Each row is a point. The last column is the point's height on a tilted bowl or saddle (a function of degree 2), plus a little noise. Along how many of its main directions does it bend up, bend down or stay straight?
(in the rows, 128 means zero)

Points (17 x 4)
[[115 121 127 132]
 [152 186 151  76]
 [132 143 158 110]
 [106 210 150  66]
 [130  94 160 140]
 [184 126 110  97]
 [ 71 163 169  93]
 [100 123 132 136]
 [141 143 154 111]
 [103 138 108 118]
 [ 95 102 126 137]
 [145 198  58  44]
 [ 95 159 129 127]
 [100 150 174  91]
 [194 181  97  82]
 [121 101 138 139]
 [231 113 116  89]]
Directions: 0 up, 1 down, 2 straight

Points (16 x 4)
[[140  87 103  90]
 [207 128  72  42]
 [ 67 152 129 132]
 [149  78 113  93]
 [110 126 147 124]
 [ 59 125  71  74]
 [ 84 110 108 104]
 [176 185 203 159]
 [179 104 114 101]
 [166 111 138 117]
 [124  99 165 102]
 [158 135 104  99]
 [154 165 143 141]
 [ 94 138 189 114]
 [109 105  77  72]
 [139 125 132 121]]
Directions: 0 up, 1 down, 2 straight

Points (16 x 4)
[[166 138 162 122]
 [171  75 108 170]
 [142 155 144 114]
 [222 187 184  20]
 [108 142 114 121]
 [ 79 126 169 126]
 [114 139 185 131]
 [155 118  92 144]
 [128  82 134 161]
 [ 98 145 139 115]
 [ 97  86 111 127]
 [154 174 148  98]
 [101 112 124 126]
 [ 87 150  80 124]
 [159 151  41 184]
 [163  96 146 164]]
Directions: 1 up, 1 down, 1 straight

Points (26 x 5)
[[174 130 125 110 126]
 [171 168 158  77  88]
 [124  70 123 115 105]
 [133 136 170 110 125]
 [104  81 139 129 113]
 [141  86  99  36  59]
 [186 179 149 137 100]
 [138  97 101 108 125]
 [161 125 116  77 117]
 [169 145 123 112 130]
 [142 107 165 116 121]
 [152 108 111  82 118]
 [ 97 125 148  91 124]
 [230 169 182 122  28]
 [136 100 139 142 129]
 [ 69 102 118 161 103]
 [130 223 167 145  78]
 [149 133 166 163 119]
 [147 124  84 164 115]
 [139  74 124 139 108]
 [ 77  69 191 133  59]
 [151  92 131 215  57]
 [124  90  79 124 112]
 [ 90 143 151 172 121]
 [ 85 115 149  86 112]
 [ 76 130 171 180  97]]
Directions: 0 up, 4 down, 0 straight

Points (24 x 5)
[[127 182 180  93 135]
 [ 94  89 108 132  87]
 [159 141 108 150 139]
 [169 147 120 131 129]
 [ 77 157 169 171  96]
 [109  88 153 136 100]
 [136 120  72 144 142]
 [ 84 145  36 166 116]
 [167 145  80 114 141]
 [198  93 115 155  82]
 [127 114 179 118 129]
 [133  95 152  94 110]
 [142 158 165 184  87]
 [100 137 186  61 162]
 [138 130 110  80 115]
 [124  55 161 154  46]
 [183 189 128 135 106]
 [126  89 170 124 107]
 [234 118 133 131  40]
 [136  90  95 114 102]
 [200 143 169 147  61]
 [129 179 144 149 124]
 [ 82 162 170  92 151]
 [150 157 111 124 139]]
Directions: 1 up, 3 down, 0 straight

Points (24 x 5)
[[155 157 134 147 128]
 [181 175 102 144 105]
 [101 148 162  99 115]
 [133 128 112 119 153]
 [107 191 108  89 135]
 [164 169  92  66  96]
 [116 155  86  86 154]
 [110 146 128 150 147]
 [109  86  58  70 126]
 [114 110 143  94 127]
 [199 122  94 109 107]
 [103 108 146 148 122]
 [159 143 133 189 102]
 [139 131 131 156 135]
 [129  51  78 160  89]
 [161 116 176 194  60]
 [202 126 142 120 111]
 [ 96 145 195 183  36]
 [151 142  94 194 111]
 [104 139 151  60 103]
 [162 153 170 173  84]
 [132 158 114 171 133]
 [101 130 197 154  54]
 [ 97  57 144  96  75]]
Directions: 0 up, 3 down, 1 straight
